Each row of a before or after table is a point. The points were changed in one or more steps. Then noise was added and the rows were shuffled. The steps act on how far a point lies along the listed directions, d1 being the first. What was done? A step turns or swaps two directions, mirrors them in a line or flattens them onto one, adds a multiple of one to another, or multiplies one. Angles are multiples of 10 degrees, from the lower direction toward the higher: turns from -170 to 170, lines from 10 to 170 but not 90. Use the fewest steps. Two steps may share a direction if one is a turn and the other turns, adds or multiplies; they go together, in the order done. Otherwise the lowest direction goes first.

Directions:
(1):  .59 -.10
(2): .10 .59
Before (10 x 2)
0:  .36 -.14
1:  .35 -.15
2: -.21 -.10
3: -.29  .09
4:  .18 -.09
5:  .59 -.16
6: -.02  .21
7: -.05  .06
8:  .00  .03
9:  .26 -.24
After (10 x 2)
0: -.47  .16
1: -.34 -.15
2: -.09  .09
3:  .43 -.39
4:  .58 -.23
5:  .28 -.14
6:  .57 -.24
7: -.04  .33
8:  .94 -.25
9:  .00  .05
Steps: multiply d1 by 1.6; multiply d2 by 1.6

Directions:
(1): .69 .19 .19
(2): -.23  .69  .11
(3): -.15 -.16  .70
Before (12 x 3)
0:  .57 -.11 -.09
1: -.26 -.66 -.01
2:  .09 -.47  .20
3: -.22 -.20 -.31
4: -.70  .09  .09
5: -.30 -.63 -.35
6:  .48  .45 -.30
7: -.65  .07 -.40
8: -.53  .16  .49
9:  .09  .13 -.50
10:  .64 -.29  .44
11:  .11  .36 -.42
After (12 x 3)
0:  .58  .56  .00
1:  .16  .16 -.80
2:  .40  .22 -.21
3:  .75 -.15 -.32
4: -.08  .33  .53
5: -.72  .29  .51
6:  .14 -.59  .80
7: -.33 -.03 -.87
8: -.42  .38 -.27
9:  .52 -.42  .34
10:  .37  .43  .48
11:  .05 -.05 -.86
Steps: turn d1 and d2 by 160 degrees; multiply d3 by 1.6

Directions:
(1): -.34 -.66  .39 -.15
(2):  .55  .05  .36 -.54
Before (11 x 4)
0:  .58  .05  .15 -.44
1:  .19  .22  .04 -.09
2:  .05 -.02 -.26  .07
3: -.26 -.02 -.28  .19
4:  .09 -.81  .71 -.76
5:  .28 -.25  .57 -.69
6:  .54  .17  .23 -.39
7: -.33 -.48  .21 -.19
8:  .63  .55 -.09 -.25
9:  .02 -.75  .49 -.62
10:  .43  .14  .17 -.12
After (11 x 4)
0:  .27  .23  .09 -.18
1:  .67  .06  .17 -.49
2:  .13  .00 -.24  .01
3: -.40 -.85  .44 -.30
4: -.39 -.76  .25 -.24
5: -.58 -.50  .01  .08
6:  .94  .60  .13 -.54
7:  .52  .14  .26 -.22
8: -.24 -.01 -.26  .19
9:  .61  .18  .28 -.46
10:  .07 -.26  .45 -.48
Steps: add -0.7 times d1 to d2

Directions:
(1):  .71 -.35 -.31 -.25 -.26  .50
(2):  .21 -.79  .14  .33  .15 -.52
(3):  .59  .41  .08 -.39  .44 -.47
(4):  .42  .42  .04  .80 -.29 -.04
Before (9 x 6)
0:  .59  .08 -.07  .30 -.02  .07
1: -.07  .40  .01 -.24  .06  .17
2:  .06 -.48 -.04 -.23  .39 -.24
3: -.31  .24 -.07 -.28  .03  .30
4: -.55 -.26 -.24 -.12 -.21  .60
5: -.27  .12 -.14 -.63  .07  .31
6:  .19  .43 -.08 -.04 -.27  .39
7: -.02  .18  .01 -.75  .10  .48
8: -.18  .41 -.02 -.34 -.19  .42
After (9 x 6)
0:  .31 -.04 -.30 -.85  .05  .37
1:  .20  .58  .06 -.10 -.03  .06
2:  .10  .24 -.12 -.45  .09  .25
3:  .20  .32  .04 -.34  .18 -.02
4:  .15 -.80 -.18 -.18  .17  .16
5:  .61 -.04 -.06 -.97  .13  .47
6: -.14  .02 -.35 -.47 -.19  .86
7:  .22  .10  .11  .51  .06 -.20
8:  .23  .47  .00 -.52  .00  .25
Steps: add -1 times d4 to d1; turn d2 and d3 by -40 degrees

Directions:
(1):  .15  .24 -.77  .27 -.56 -.19
(2):  .92 -.36  .02  .00  .16 -.30
(3): -.09  .18 -.06  .81  .59 -.17
(4):  .13  .31 -.55 -.47  .60  .29
(5): -.17  .35  .11 -.35  .10 -.89
Before (10 x 6)
0: -.22  .00  .07 -.35 -.07  .20
1: -.15 -.05  .03 -.27 -.30 -.17
2: -.43  .07  .30 -.01 -.04 -.30
3: -.04 -.07  .16  .11 -.08 -.09
4: -.33  .13 -.21 -.06 -.30 -.32
5: -.12 -.03 -.23 -.57 -.07  .06
6: -.11 -.07 -.55  .06 -.84  .64
7: -.15 -.51 -.06 -.15 -.37  .94
8:  .51 -.03 -.05 -.39  .56 -.27
9: -.10  .06 -.17 -.40  .35  .40
After (10 x 6)
0:  .08 -.03  .06 -.02  .29 -.34
1:  .74 -.68 -.06  .46  .18  .23
2:  .27 -.10 -.34  .29 -.39 -.20
3: -.08 -.10  .36 -.32 -.03 -.35
4:  .86 -.25 -.36 -.08  .63  .33
5: -.51  .33 -.26  .48 -.27 -.18
6: -.07 -.06  .21 -.04  .09  .04
7:  .03  .02 -.11 -.42  .29 -.32
8:  .21 -.03 -.32  .20  .09 -.45
9:  .30 -.11  .02  .12 -.03 -.31
Steps: swap d1 and d4; turn d2 and d3 by 140 degrees; turn d2 and d5 by 20 degrees

Directions:
(1):  .74  .03 -.15  .75  .28 -.38  .26 -.16
(2):  .33  .63 -.35 -.31 -.04  .60  .30 -.52
(3):  .03  .20 -.66  .20 -.84 -.23 -.39  .16
(4):  .80  .05  .59 -.33 -.36  .11 -.20  .41
(5):  .27 -.49 -.20 -.05  .28  .27 -.86 -.47
Before (12 x 8)
0: -.44 -.17 -.26  .11  .01  .01 -.04 -.14
1:  .01 -.12 -.20  .05  .24 -.01 -.06 -.23
2:  .20  .03 -.20  .06 -.01  .04 -.14 -.19
3: -.14  .14 -.18  .07 -.24 -.14 -.19  .21
4: -.06  .02 -.11  .14 -.01 -.06 -.02  .02
5:  .03 -.29 -.15 -.05  .22  .10 -.15 -.36
6:  .12  .09 -.22  .08 -.25 -.18  .01  .20
7:  .19 -.12 -.27  .16  .14 -.10 -.39 -.26
8: -.14 -.22 -.24 -.04  .20  .13 -.33 -.22
9:  .03 -.01  .11 -.03 -.10 -.15 -.01  .28
10: -.31  .18 -.16 -.09 -.34 -.05  .06  .11
11:  .07  .04  .17  .09 -.10 -.19  .11  .23
After (12 x 8)
0: -.10 -.06  .36  .21 -.14 -.46  .27  .50
1: -.05  .02 -.10  .13 -.01 -.07 -.02  .03
2: -.53  .12  .04  .03 -.43 -.37  .29  .47
3:  .39 -.21 -.46 -.26  .36  .62 -.48 -.92
4:  .00  .05 -.13  .15 -.28 -.36  .12  .41
5:  .59 -.04 -.64 -.08  .29  .49 -.77 -.92
6:  .22 -.08 -.38 -.06  .32  .29 -.24 -.57
7:  .23 -.17 -.57 -.24  .34  .66 -.72 -.87
8: -.33 -.16 -.34  .06  .06  .14 -.13 -.28
9: -.07 -.06  .19  .04 -.13 -.27  .05  .43
10: -.18  .11 -.13  .11 -.28 -.23 -.16  .31
11:  .35  .07 -.35 -.04  .03  .29 -.28 -.47
Steps: multiply d5 by 3; turn d2 and d5 by -30 degrees

Directions:
(1): -.74 -.03  .39 -.03  .18 -.72 -.05  .52 -.34
(2): -.22  .24 -.53 -.59  .20  .30  .74  .23 -.40
(3): -.26 -.15  .11  .23  .81  .42  .13  .33  .72
(4):  .44 -.02  .85 -.55  .18 -.22  .50 -.25  .16
(5):  .16  .21 -.43 -.75  .11 -.43 -.54  .19  .54
(6):  .55  .55  .18  .27 -.27  .06  .11  .91  .03
Before (8 x 9)
0:  .01  .09 -.12 -.13 -.07 -.10  .07  .00  .04
1:  .12 -.09  .20  .22  .17  .46  .41 -.10  .14
2: -.07 -.04 -.34 -.18 -.21 -.16 -.13 -.35 -.23
3:  .06 -.13  .34 -.11 -.15 -.12  .15 -.24 -.31
4:  .05 -.18  .16  .29  .03  .18  .03  .11  .11
5:  .02  .15 -.16 -.04 -.40  .02  .05 -.17 -.18
6: -.23 -.06 -.28 -.02  .18  .07  .11  .21 -.04
7:  .25 -.05 -.08 -.02  .00  .41  .00 -.17  .16
After (8 x 9)
0: -.07 -.15 -.15  .18  .33  .10 -.26  .20  .50
1:  .04  .24 -.14 -.29 -.87 -.51 -.16 -.38 -.60
2: -.24 -.21 -.09 -.10  .53  .31  .24  .21  .33
3:  .09  .01  .05  .05 -.27 -.19 -.08 -.15 -.04
4: -.39 -.14  .22 -.09  .33 -.09  .00  .14  .06
5: -.41 -.07  .10 -.27  .89  .13  .23  .41  .67
6:  .18  .24 -.17  .02 -.93 -.62 -.30 -.12 -.85
7:  .41  .25 -.01 -.46 -.66 -.31  .08 -.02 -.57
Steps: turn d1 and d6 by 150 degrees; turn d4 and d6 by 20 degrees; turn d2 and d5 by 130 degrees; multiply d3 by 3

Directions:
(1):  .94 -.18  .36 -.27  .77 -.02  .30  .11 -.32 -.11 -.06
(2):  .01 -.48 -.10 -.26 -.18  .00 -.56 -.61 -.73 -.34  .51
Before (12 x 11)
0:  .65 -.33  .09 -.27  .42 -.03 -.06 -.27 -.46 -.35  .16
1:  .28 -.07  .09 -.06  .17  .08  .29 -.06 -.21 -.17 -.05
2: -.36  .22 -.04  .19 -.36  .04  .11  .14  .54  .22 -.07
3: -.64  .57  .02  .45 -.51  .18  .08  .41  .69  .16 -.39
4: -.50  .45 -.17  .12 -.08  .13  .25  .42  .26  .06 -.50
5:  .41 -.28  .03 -.09  .32 -.19  .10  .12 -.29 -.13  .01
6:  .94 -.43  .17 -.34  .47 -.15  .20 -.06 -.65 -.16  .15
7:  .47 -.14  .08 -.24  .53  .05  .18  .01 -.17 -.05 -.01
8: -.90  .45 -.29  .34 -.81  .17 -.17  .18  .58  .11 -.16
9:  .25 -.28  .14 -.15  .29  .01 -.10 -.44 -.49 -.19  .28
10: -.07 -.01  .11  .38 -.12 -.03  .39  .28  .52  .37 -.35
11: -.44  .40 -.12  .23 -.13 -.02  .11  .42  .31  .30 -.14
After (12 x 11)
0:  .28 -.10  .08 -.08  .15  .09  .26 -.08 -.25 -.18 -.03
1:  .40 -.32  .00 -.10  .28 -.19  .04  .06 -.32 -.14  .04
2:  .02 -.02  .16  .34 -.03 -.05  .44  .29  .50  .36 -.37
3: -.37  .43 -.07  .20 -.04 -.02  .17  .44  .33  .33 -.15
4: -.41  .45 -.11  .11  .01  .14  .29  .46  .28  .07 -.53
5:  .86 -.49  .13 -.36  .38 -.15  .11 -.17 -.74 -.21  .23
6: -.50  .58  .08  .43 -.38  .18  .18  .49  .72  .18 -.44
7:  .56 -.36  .04 -.29  .33 -.02 -.14 -.31 -.51 -.37  .21
8:  .16 -.29  .10 -.15  .21  .01 -.15 -.45 -.50 -.19  .31
9:  .44 -.17  .07 -.26  .50  .06  .15 -.05 -.22 -.08  .04
10: -.82  .53 -.25  .36 -.71  .17 -.06  .30  .67  .14 -.26
11: -.30  .24 -.01  .17 -.29  .04  .18  .19  .58  .23 -.11
Steps: turn d1 and d2 by 10 degrees

Directions:
(1): -.67 -.07  .07 -.71 -.12  .28 -.26  .64 -.33 -.20 -.45  .24
(2):  .43  .17 -.31  .26  .08  .15 -.42  .46 -.94  .39  .31 -.10
(3):  .16 -.03 -.87 -.06 -.18  .72  .10  .01  .45  .42 -.42 -.14
Before (13 x 12)
0:  .09 -.05 -.37 -.12 -.09  .76  .01  .20  .04  .22 -.47 -.06
1: -.34 -.02 -.06 -.43 -.17  .08 -.36  .44 -.45 -.11 -.10 -.01
2: -.38 -.08  .75 -.15 -.16 -.36  .19 -.12  .36 -.37  .20  .08
3: -.30  .02  .22 -.39  .04 -.06 -.45  .57 -.56 -.23 -.17  .13
4:  .34  .02 -.30  .28 -.08 -.05  .08 -.49  .36  .16  .11  .05
5: -.06 -.05  .29 -.01  .10 -.48  .20 -.30  .65 -.29  .27 -.06
6:  .15 -.10  .06  .25  .07 -.09  .12  .09  .02 -.09  .14 -.11
7: -.09  .17  .18  .18  .04 -.18  .06  .11 -.13  .15  .14 -.09
8:  .14  .15  .21  .05  .10 -.40 -.21  .47 -.68 -.10  .38 -.02
9:  .13 -.26  .03 -.22  .10  .19  .55 -.45  .94 -.05 -.26  .09
10:  .18  .15  .32  .11  .16  .02 -.27  .16 -.54  .05  .22 -.03
11:  .53  .06 -.33  .37  .06 -.21  .27 -.22  .39  .26  .17 -.16
12:  .11  .01  .34  .15  .02 -.14 -.34  .34 -.63 -.09  .34 -.04
After (13 x 12)
0:  .26  .19 -.26  .03  .04  .50 -.23  .16 -.25  .31 -.06 -.11
1:  .06 -.20  .65 -.17  .25 -.28  .48 -.51  .65 -.37  .08  .14
2:  .35  .03  .08  .42  .03 -.46  .10 -.60  .20  .01  .38  .06
3:  .08 -.05 -.16 -.02  .01 -.13  .26 -.38  .91 -.04  .06 -.17
4:  .60  .08  .02  .55  .15 -.58  .30 -.35  .26  .12  .46 -.14
5:  .22 -.09 -.10  .30  .07  .01  .08  .02  .14 -.01  .08 -.16
6: -.03  .17 -.17  .14 -.03  .09  .07  .07  .07  .34  .02 -.13
7:  .21  .03 -.48  .06 -.15  .51 -.25  .35 -.21  .28 -.07 -.12
8: -.35  .04 -.32 -.58 -.09  .47 -.45  .68 -.33  .03 -.55  .08
9: -.41 -.05 -.16 -.53 -.20  .21 -.44  .56 -.41 -.09 -.24  .02
10:  .29  .07 -.70 -.03 -.08  .33 -.15  .48 -.24  .30 -.06 -.18
11: -.23 -.14 -.16 -.20 -.40  .35  .27 -.07  .82  .08 -.25 -.05
12: -.14 -.06  .73 -.13  .16 -.11 -.17  .23 -.53 -.35  .01  .17
Steps: multiply d1 by 1.3; multiply d3 by -1

Directions:
(1):  .14  .60 -.43  .46  .10 -.34 -.20 -.18 -.13  .06 -.17 -.56 -.14 -.15
(2): -.68  .02 -.43 -.04  .15  .04 -.12  .27  .19  .07  .65  .01 -.12 -.38
(3):  .29  .32 -.10 -.14  .00 -.01 -.22 -.20  .94 -.37  .08  .22  .06  .07
(4): -.25  .20  .38 -.39  .41 -.11 -.02 -.34 -.31 -.68  .16 -.27  .17 -.10
(5):  .08 -.08  .36  .45 -.09 -.43 -.04  .15  .02 -.09  .66 -.10 -.11  .59
Before (11 x 14)
0:  .34 -.20  .04  .13 -.14 -.13  .01  .06 -.01 -.02 -.13  .13 -.08  .35
1:  .04  .27 -.18 -.19  .25  .00 -.16 -.05  .86 -.30  .56  .18 -.03  .03
2: -.09  .24  .13 -.16 -.01 -.08 -.01 -.12  .57 -.41  .53  .13 -.11  .00
3:  .08  .18 -.22 -.01  .04 -.03 -.11  .06  .31 -.06 -.02  .03 -.19  .10
4: -.28  .08 -.31  .21  .10 -.03 -.01  .11 -.08  .11 -.01 -.02 -.05 -.11
5:  .19 -.40 -.42  .28 -.39  .22  .02  .39  .21  .69 -.32  .29 -.14 -.10
6:  .55 -.06  .08 -.22 -.37  .00  .10 -.21  .52  .02 -.48  .38 -.15  .47
7: -.43 -.25 -.06  .03 -.02  .03 -.13  .18 -.02 -.01  .47  .03 -.08 -.02
8:  .09  .22 -.31 -.22  .11  .40 -.25  .00  .82 -.09 -.20  .38  .27 -.26
9: -.12 -.17  .04 -.17 -.11  .31  .09  .00  .06  .31 -.17  .15 -.02 -.19
10:  .25  .34  .13  .55  .01 -.37 -.19 -.11 -.12 -.15  .08 -.39 -.11  .39
After (11 x 14)
0:  .05  .03 -.15 -.18  .00  .06 -.05  .10  .35 -.07  .05  .20 -.18  .15
1: -.06 -.21  .00 -.43  .07  .63 -.09  .11  .72 -.03 -.12  .67  .32 -.18
2: -.11 -.13 -.02 -.08 -.10  .28  .11  .02 -.05  .36 -.20  .06  .02 -.21
3:  .39  .36  .14  .48  .03 -.33 -.24 -.17  .03 -.17  .10 -.34 -.07  .40
4:  .20 -.32 -.43  .37 -.40  .19 -.02  .33  .17  .75 -.31  .26 -.18 -.12
5: -.06 -.13  .15 -.51  .17  .27  .00  .09  .92 -.30  .67  .53  .05  .14
6:  .38 -.30  .20 -.12 -.38  .01  .32 -.14 -.03  .21 -.53  .20 -.24  .42
7:  .33 -.15  .01  .26 -.11 -.18  .09  .08 -.28  .08 -.17 -.04 -.08  .26
8: -.16  .13 -.28  .15  .09 -.04 -.06  .10  .23 -.02  .04  .14 -.03 -.03
9: -.40 -.27 -.04 -.06 -.01  .07 -.13  .15  .11 -.12  .55  .13 -.07 -.01
10: -.16 -.13  .28 -.34 -.09  .10  .10 -.10  .58 -.42  .61  .36 -.02  .09
Steps: add 0.7 times d2 to d3; turn d1 and d3 by 40 degrees
